Every row gives one point. The last column is the point's height on a tilted bowl or saddle (a function of degree 2), plus a little noise. Along how many of its main directions does it bend up, bend down or stay straight?

Points (18 x 4):
[[ 20 -19  -9  15]
 [  8  -2  39  20]
 [ 31  27 -13  35]
 [-48   2   4  39]
 [-29 -16  22  57]
 [ 20 -11  10  23]
 [  0 -34 -24   1]
 [-30 -10  19  53]
 [ 42  15  49 -32]
 [ -8  26 -21  29]
 [ 24 -15  -5  16]
 [  6  12  23  24]
 [ 14 -24 -36 -10]
 [-28 -19  27  60]
 [ 46  22   1  21]
 [  5 -14  21  34]
 [-19  43 -29  17]
 [ -7  -8 -60 -26]]
Directions: 1 up, 2 down, 0 straight

Points (22 x 5):
[[ 37  27  24  -4 -12]
 [ 36 -24 -13   5 -18]
 [-30 -30   3  10   5]
 [ -1  26  -3  16   4]
 [ 24   7 -16  -5   0]
 [-31   5 -17   2  10]
 [-10  -5  21  54 -12]
 [ 31 -43  45  60 -60]
 [ 21  16  -6  22  -3]
 [-35  13  10 -31   2]
 [ 32  -7  12  37 -20]
 [ -4  35 -22  26   0]
 [ 57  -5 -18 -38 -22]
 [-24 -14  -1   7   8]
 [  4 -12   4 -23  -5]
 [ 33 -59  24  -5 -48]
 [  0  21 -37  18   2]
 [-21  44  24 -35 -13]
 [  4   4   8  16   1]
 [  9 -10  22  -2  -6]
 [-45 -18   3   1  12]
 [-19 -43  11  17  -5]]
Directions: 0 up, 3 down, 1 straight

Points (25 x 5):
[[-17  14   4 -19   5]
 [-23  24 -22 -16  20]
 [ -3  27 -23  43  50]
 [ -7   5  17 -10  -1]
 [-16 -10  10  12   3]
 [-17  17  11 -16   5]
 [ -1  41  13 -36  48]
 [ 12 -22 -20  43  60]
 [ 22 -21  -2   6  13]
 [ -8   5  40   2  13]
 [  7 -15 -20   6  13]
 [-10   6 -55 -15  49]
 [-10   5  -8   6   1]
 [ 30  11 -10  -4  20]
 [-20   0   6  12   2]
 [  5  -7 -27 -20  13]
 [ 13 -12 -21  -9  11]
 [-47 -38   2  12  43]
 [-21 -18  11  35  30]
 [-46  30 -18 -19  37]
 [ -3 -38  42  -3  31]
 [  7  12  -7 -60  53]
 [ 11  41  -8   2  29]
 [ 20  11  22   4  13]
 [ 15 -19  18  23  21]]
Directions: 4 up, 0 down, 0 straight

Points (47 x 7):
[[ 44  13 -24  -7 -36   6 -60]
 [  4 -22   8 -22  -5 -12   0]
 [-15  -9  29   3 -11 -17  -8]
 [-12  14  -1 -27   7  -6   4]
 [  6  11   1  10 -35 -14 -24]
 [-28 -10  -1   3  19  12   2]
 [  2 -16   1  -1   5  11   2]
 [ 18  38 -11   5   1  10 -15]
 [-32   1   8  43  40   8 -21]
 [-48  -7  16  38   2  -8 -29]
 [ -2 -28   5  30  21   8  -6]
 [-20  42   7 -11  20  -7   5]
 [-10  22   5  28 -19 -16 -15]
 [-45  36 -17  -1 -11  22   4]
 [ 25  16 -17   0  -1  16 -17]
 [ 11  22  -4  21  11  -2  -6]
 [ 28  -3   2 -16   0   2 -14]
 [-25 -11   5 -35  30  11  -3]
 [-12 -39  -8  12  26 -15  -7]
 [  4   2  21   6 -21 -12 -11]
 [ 27  11 -33  14  10  -3 -10]
 [ -4 -14  -7  18   1  15   3]
 [-21   3   7   0 -14   2   1]
 [ 19   1   1  17 -26  -5 -21]
 [  9 -23 -18 -20  18  32  -3]
 [-26  18 -15 -14  12  -3   8]
 [ 30  18   1  -8 -22  -5 -31]
 [ 13 -18   6  -9   2   0  -2]
 [  1  18 -34  17  -5   1  -2]
 [  6   1  11  -6  -9  15  -5]
 [-23  -6 -15   8   6 -34  -6]
 [  9  35  13 -60  18 -20 -14]
 [ 11  -2 -21   4 -33  16 -19]
 [ 33 -19  -5 -24 -25  -7 -26]
 [ 15 -10   0  33  12  12  -7]
 [  4   7 -16  -3   3  -7   1]
 [ -9 -12  19  -6 -26  -2  -5]
 [-21 -27  -7   0  21  21   2]
 [  8   4  19  17 -29   8 -15]
 [-12  12  -2   5  -1  20   5]
 [ 18  -7  30 -29  29  15 -24]
 [ 13 -13   7  -4 -11  18  -5]
 [-17   6   2  11  -3   4   2]
 [  4 -35 -26  -5  10   9   6]
 [ 23  27 -32 -26  11   2 -18]
 [  2 -24  15   2  -7   2  -2]
 [-22   2   4  17 -21   1  -5]]
Directions: 0 up, 3 down, 3 straight
